Rows are points. The window is the flat piece filled in between its corners: a triangle in 3 columns, a solid with four corners in 4, and so on. A path goes straight from each point to the next, and from the last back to the first. After which points does the path pass through the window?
In the rows, 128 means zero.

Window, 4 rows:
[[ 74 200 115 135]
 [168 138 149  99]
 [ 93 119 136 169]
 [121  77 126 132]]
Path:
(1): [182 148 124 126]
(2): [118 136 116 161]
(3): [ 86 137 167 108]
(4): [ 99 166 152  86]
(5): [156 151 100 135]
(6): [124 182 121 136]
(7): [ 96 155 176 101]
(8): [ 67 138 154 129]
(9): [ 94 138  98 179]
(10): [140 181  98 133]
(11): [125 164 156 105]
(12): [ 82 153 173 109]
(13): [116 161 112 161]
(14): [129 175 112 153]
(15): [ 99 158 165 106]
(16): [128 125 174  79]
Through the window after points: 2, 16

Window (6 x 6):
[[106 199  75 127 103 149]
 [ 61 178 108 143 135 181]
 [118  66 140  77 109  74]
 [111 137 179 137 122 114]
 [142 151  82 136 147 141]
 [141  69 117 152  98  75]]
Path:
(1): [ 93 173  93 128 138  96]
(2): [125 147  89 150 158 101]
(3): [148 136  94 113 114 173]
(4): [140  97 142 108 121 144]
(5): [112 131 124 123 125  93]
(6): [114 156  81 149 142  69]
(7): [125 118 112 158  94 151]
(8): [122 190  87 120  93 177]
(9): [ 82 172  85 141 130  86]
(10): [ 86 144 129 126 127  66]
(11): [124 120 146 124  93 147]
(12): [125 127 113 118  79 164]
Through the window after points: 2, 4, 8, 12

Window:
[[134 128 126 140 164 133 165 131]
 [ 63 149 127 122  59  82 162 111]
 [117  86 109 155 140 208 167 141]
 [104  77 122 110 198 174 143 117]
 [104 141 100 134  40  75 113 106]
 [141  81 149 113 135 169 168 115]
 [100 157 148 134  89 146 116 121]
 [ 86 121 151 167  99  81 132  86]]
Path:
(1): [116 126 143 127 112 138 146  78]
(2): [111 100 143 119 122 121 144 156]
(3): [ 77  96 146 133  89  87 152 167]
(4): [ 96 157 121 133 100 124 152  51]
(5): [ 81 138 110 124 106 150 148  48]
(6): [113  93 149 137 104 106 131 168]
(7): [106 114 151 129 104 131 126 173]
(8): [112 109 105 141 122 161 180  77]
(9): [132 138 106 145  88 164 166  68]
(10): [ 97  80 125 142 151 160 146 174]
(11): [125  83 153 141 127 139 136 157]
(12): [107 117 100 100 138 159 161  67]
Through the window after points: 3, 7, 9, 11

Window (9 x 9):
[[124 111 135 123 163 208 142 175 165]
 [104 109 124 164 137   7 146 105 115]
 [ 94 163 131 118 107 129 192 120 121]
 [136 124  93 150 129 163  85 144 169]
 [124 136 134  79 149 149 200  77 124]
 [114  91 130 136 127 163 102 140 117]
 [111 124 155 177 130 150  83 128 171]
 [104 161 130 121 176 176  92 162 133]
 [170 149 158 131 106 117 196 102 107]]
Path:
(1): [ 93 129 127 168 142 160 133 131 136]
(2): [ 97 142 110 190 174 142 148 122 128]
(3): [130 113 154  89 118  87 111 144 136]
(4): [132 125 162  90 111 149 138 140 159]
(5): [110 131 122 154 132 146 160 125 127]
(6): [128 131 126 121 153 149 186  86 115]
(7): [121 133 149  69 122 140 161 113 142]
(8): [159 106 154 101 111 139  99 137 151]
Through the window after points: 2, 6, 8

Window:
[[141 139 113 122 111  81 116 168 165 163 124 107]
 [148 155 169 117 108  36 110 163  91 156  95 134]
 [134 162  91 167 124 122 143 175 188 116 113 198]
 [164 155 143 139 124 144 126  73  66 143 167 147]
 [ 89 175 132 104 131 171 202  89 127  93 140  82]
 [121 120 126 113 150 135 152  80 190 138 122 210]
 [149 137 142 116 138 146 137 175 174 118 147 191]
 [ 95 136 131  86 132 122 114  73  65  59 171  95]
 [124 121 149 153  97 141 124 138 182 133 105 175]
 [110 145 175 148 144 106 123  77 170 134 172 184]
 [ 93 124 150 154 148 157 149  82  80 179 175 190]
 [140 160 139 134 155  97  95 177 160 140  74 118]]
Path:
(1): [142 201 124  92 107 137  97 110 110 181 157 177]
(2): [131 162 147 127 117 132 114 110 140 137 133 180]
(3): [109 113 152 156 171 125 176  96 139 111 158 159]
(4): [146 120 141 141 135 116 135 132 139 126 137 159]
(5): [104 181 124  94 121 103  56 112 138 171 135 187]
(6): [115 175 143 100 131 128 124 148 159 148 152 177]
(7): [166 101 143 148 138 133 144 156 159 100 130 172]
(8): [122 130 142 138 142 124 155 118 123 120 140 136]
Through the window after points: 6

Window, 14 rows:
[[ 66  85 148 115 154 136 176 131 168 125  73 101 127 177]
 [103 119 119 137 100 134 150  85 169 169 122 138 138 164]
 [109 143  99 137 136 154 164 161 111 151 165 128 138 155]
 [115 109  59 107 146 117 176  82 144 165 187 114 159 134]
 [174 127 117  71 152 115 128 105 172 130 155 161 177 115]
 [ 89 113 172 155 132 158 131  97 157 191  79  93 205 146]
 [165 190 116 110 124 173 136  77 102 141  94 130 169 144]
 [123  82 128 183 170 140 162 106 159 104 122 121 145 150]
 [107  93 131 123 135 126 147 121  85 126  93 163 157 171]
 [135 118  63 139 116 137 141 150 138 139 117 108 167 163]
 [212  71 155  83 210 170  82 104 180 148 121 146  71 105]
 [160 177  99 147 145  94  64 132 163  92 127   7  70 175]
 [130  98 146 140  91 127 143 122 153 105 116  49 177 136]
 [ 65 127  77 172 161 160 119  69 138  87 122 131 106 111]]
Path:
(1): [127 127 117 136 154 114 142 121 136 132 115 109 142 117]
(2): [120 117 121 142 125  92 159 126 154 156  96 114 135 124]
(3): [107  81 122 132 150 196 103 108 161 109 162  87 163 185]
(4): [130 111 119 104 136 179 112 115 131 107 155  75 150 179]
(5): [133 126 102 145 134  96 150 127 150 123 115 109 121 133]
(6): [120 124 110 131 156 106 175  98 136 165 113 134 145 114]
(7): [130  98  94  91 127 171 112 121 162  99 186 104 164 191]
(8): [140 125 111 126 140 152 125 112 150 128 139 109 156 158]
(9): [139 134 112 156 129  78 148 107 132 163 113 118 119  88]
(10): [122 142 111 150 133 101 124 121 145 142 108  95 121  82]
(11): [137  99 115 119 142 190 137  79 140 132 137 149 169 204]
(12): [137 102 125 120 152 156 125 111 157 108 128 109 153 179]
Through the window after points: 6

Window:
[[ 48 163 150 118 110 107 136 141 114 128 129 113 159 147]
 [169 188 161  88 130 152  67 170 145  86 122 106 132 127]
 [111 120 132 153 124  97  91 155  84 170 153  92 151 160]
 [142 184 117 102  97 109 112 167 105 109  94 177  78  88]
 [113 154  61 109 116 129  98  91 131  88 164 119 133 159]
 [171 115 150 112  55  99 206 164 115  78 136 135  96 128]
 [131 146 117 137 125 133 178  98 107 102 127  78  67 190]
 [125  77 143 122  89 145  81  28 125 127  42 163 141 181]
 [ 89 162 149 156 120 113 143 167 127  84 158 177  83  90]
 [ 79 114 101 173 121 118  95 102 100 110 127  87 201 103]
 [106 146 101 151 135 152  73 136 170 153  77 145 130 141]
 [177  72 128 102 149 119  44 161 128  72  37 151 161 142]
 [ 93 109 144 132 123 184 140 152  83 147 117 110 126 173]
 [132  68 118 113 164 116 134  87 131 127 125  96 156 105]]
Path:
(1): [ 93 111 130 127 121  92  79 126 125 105 109 105  89 118]
(2): [121  81 152  81  88 106  89 139 131  72 166  79 110 124]
(3): [132 166 110 160 135 123 152 117 114 140  87 159 149 139]
(4): [113 130 121 156 131 124 119 121 106 124 113 136 147 143]
(5): [ 95 112 115 110  97 138 118 104 128 116 116  98 114 154]
(6): [ 87  89 123 114  65 130  91 125 128 134  77  78  89 105]
(7): [152 159 138 124 150 131 106 147 119  91 136 133 168 145]
(8): [160 149 126 123 122 144 123 164 110 110 122 159 164 147]
Through the window after points: 6, 8
